Rows are points. The ring and each string are closed loops that go straight from each point to the next, and from the last back to the first. Before rounding, they use only three directions, however many columns there are. How many times does the string pass through the ring? Passing back the other way cancels.

Ring (7 x 3):
array([[ 0.48, -0.22, -0.28],
       [ 0.25, -0.18, -0.47],
       [-0.09, -0.03, -0.30],
       [-0.11,  0.10, -0.12],
       [ 0.10,  0.17,  0.18],
       [ 0.35, -0.06,  0.23],
       [ 0.47, -0.20,  0.03]])
String, 23 rows:
array([[ 0.62, -0.39, -0.17],
       [ 0.43, -0.50,  0.15],
       [ 0.30, -0.21,  0.08],
       [ 0.33, -0.05,  0.01],
       [ 0.17, -0.21,  0.17],
       [ 0.26, -0.21,  0.41],
       [ 0.39, -0.11,  0.40],
       [ 0.50,  0.10,  0.03],
       [ 0.38, -0.01, -0.03],
       [ 0.52,  0.05, -0.11],
       [ 0.71, -0.13, -0.16],
       [ 0.68, -0.29, -0.33],
       [ 0.52,  0.02, -0.38],
       [ 0.31, -0.07, -0.29],
       [ 0.12, -0.27, -0.29],
       [-0.06, -0.44, -0.53],
       [ 0.01, -0.26, -0.65],
       [ 0.17, -0.06, -0.55],
       [ 0.00, -0.32, -0.62],
       [ 0.07, -0.31, -0.38],
       [ 0.16, -0.23, -0.25],
       [ 0.37,  0.01, -0.28],
       [ 0.59, -0.06, -0.38]])
Times through: 0

Ring (7 x 8):
array([[-0.36,  0.25, -0.23,  0.04, -0.06,  0.27,  0.18,  0.08],
       [-0.49,  0.25, -0.40,  0.12,  0.10,  0.14,  0.12, -0.16],
       [-0.52, -0.04, -0.35,  0.21,  0.22, -0.12,  0.07, -0.26],
       [-0.53, -0.49, -0.02,  0.25, -0.02, -0.49,  0.11, -0.14],
       [-0.39, -0.70,  0.26,  0.20, -0.16, -0.51,  0.16,  0.11],
       [-0.08, -0.45,  0.27,  0.06,  0.06, -0.02,  0.20,  0.36],
       [-0.05, -0.07,  0.09, -0.01,  0.11,  0.32,  0.21,  0.36]])
String (31 x 8):
array([[-0.29, -0.18, -0.08,  0.13,  0.19, -0.01,  0.13,  0.03],
       [-0.33, -0.45, -0.01,  0.21,  0.24, -0.28,  0.10, -0.05],
       [-0.51, -0.84,  0.23,  0.27, -0.15, -0.74,  0.13, -0.03],
       [-0.62, -1.06,  0.44,  0.28, -0.54, -1.01,  0.18,  0.06],
       [-0.47, -0.65,  0.25,  0.19, -0.32, -0.54,  0.18,  0.11],
       [-0.31, -0.35,  0.07,  0.13,  0.02, -0.15,  0.16,  0.11],
       [-0.18, -0.36,  0.09,  0.11,  0.19, -0.04,  0.15,  0.16],
       [ 0.03, -0.52,  0.26,  0.08,  0.34,  0.03,  0.17,  0.33],
       [ 0.01, -0.63,  0.43,  0.06,  0.07, -0.07,  0.22,  0.46],
       [-0.11, -0.52,  0.38,  0.05, -0.12, -0.09,  0.23,  0.43],
       [-0.32, -0.34,  0.16,  0.09, -0.22, -0.15,  0.21,  0.23],
       [-0.30, -0.23,  0.07,  0.09, -0.08, -0.05,  0.19,  0.18],
       [-0.19, -0.23,  0.22,  0.01, -0.23,  0.06,  0.24,  0.39],
       [ 0.07,  0.03,  0.13, -0.07,  0.12,  0.52,  0.24,  0.50],
       [ 0.06,  0.17, -0.02, -0.07,  0.28,  0.61,  0.21,  0.40],
       [-0.02,  0.20, -0.12, -0.03,  0.33,  0.56,  0.18,  0.27],
       [-0.16,  0.30, -0.14, -0.04,  0.04,  0.51,  0.21,  0.27],
       [-0.46,  0.33, -0.13, -0.02, -0.51,  0.26,  0.25,  0.22],
       [-0.47,  0.05, -0.11,  0.07, -0.28,  0.02,  0.20,  0.08],
       [-0.34,  0.03, -0.16,  0.09,  0.04,  0.11,  0.16,  0.05],
       [-0.22,  0.25, -0.33,  0.06,  0.38,  0.39,  0.12,  0.00],
       [-0.40,  0.48, -0.52,  0.07,  0.26,  0.41,  0.11, -0.14],
       [-0.63,  0.38, -0.50,  0.13, -0.06,  0.11,  0.12, -0.24],
       [-0.66,  0.12, -0.34,  0.16, -0.19, -0.12,  0.13, -0.20],
       [-0.49, -0.10, -0.14,  0.15, -0.09, -0.13,  0.14, -0.05],
       [-0.31,  0.08, -0.34,  0.14,  0.43,  0.17,  0.08, -0.14],
       [-0.42,  0.12, -0.49,  0.20,  0.52,  0.08,  0.04, -0.32],
       [-0.34,  0.00, -0.37,  0.18,  0.52,  0.07,  0.05, -0.23],
       [-0.32, -0.13, -0.16,  0.14,  0.25,  0.00,  0.11, -0.04],
       [-0.57, -0.33, -0.07,  0.21, -0.16, -0.40,  0.13, -0.11],
       [-0.60, -0.44, -0.02,  0.23, -0.19, -0.51,  0.13, -0.13]])
Times through: 3
String (25 x 8):
array([[-0.62, -0.09, -0.25,  0.20, -0.09, -0.25,  0.11, -0.21],
       [-0.39, -0.17, -0.10,  0.14,  0.03, -0.09,  0.14,  0.00],
       [-0.70, -0.36, -0.10,  0.24, -0.27, -0.53,  0.12, -0.19],
       [-0.79, -0.66, -0.01,  0.33, -0.32, -0.87,  0.10, -0.29],
       [-0.75, -0.97,  0.23,  0.35, -0.41, -1.07,  0.12, -0.17],
       [-0.71, -1.00,  0.41,  0.28, -0.70, -1.05,  0.19,  0.04],
       [-0.39, -0.38,  0.09,  0.14, -0.14, -0.26,  0.17,  0.09],
       [-0.22, -0.36,  0.09,  0.12,  0.12, -0.08,  0.16,  0.15],
       [-0.15, -0.30,  0.07,  0.09,  0.22,  0.03,  0.16,  0.18],
       [-0.26, -0.23,  0.01,  0.11,  0.08, -0.02,  0.16,  0.12],
       [-0.01, -0.32,  0.14,  0.06,  0.32,  0.15,  0.17,  0.29],
       [-0.06, -0.30,  0.11,  0.07,  0.29,  0.12,  0.16,  0.25],
       [-0.22, -0.32,  0.10,  0.10,  0.08, -0.05,  0.17,  0.18],
       [-0.06, -0.28,  0.04,  0.09,  0.40,  0.12,  0.14,  0.18],
       [-0.21, -0.85,  0.42,  0.17, -0.06, -0.46,  0.18,  0.27],
       [-0.60, -1.11,  0.51,  0.27, -0.61, -1.03,  0.20,  0.12],
       [-0.55, -0.61,  0.15,  0.22, -0.30, -0.59,  0.16,  0.00],
       [-0.32, -0.24, -0.08,  0.15,  0.18, -0.09,  0.12,  0.00],
       [-0.33, -0.20, -0.24,  0.20,  0.45, -0.08,  0.06, -0.18],
       [-0.43, -0.18, -0.13,  0.16,  0.05, -0.14,  0.13, -0.06],
       [-0.35, -0.07, -0.21,  0.14,  0.23,  0.01,  0.11, -0.07],
       [-0.33,  0.18, -0.48,  0.16,  0.59,  0.22,  0.05, -0.25],
       [-0.41,  0.26, -0.55,  0.16,  0.52,  0.21,  0.05, -0.30],
       [-0.41,  0.28, -0.57,  0.16,  0.52,  0.22,  0.04, -0.31],
       [-0.57,  0.23, -0.56,  0.20,  0.31,  0.03,  0.05, -0.39]])
Times through: 2
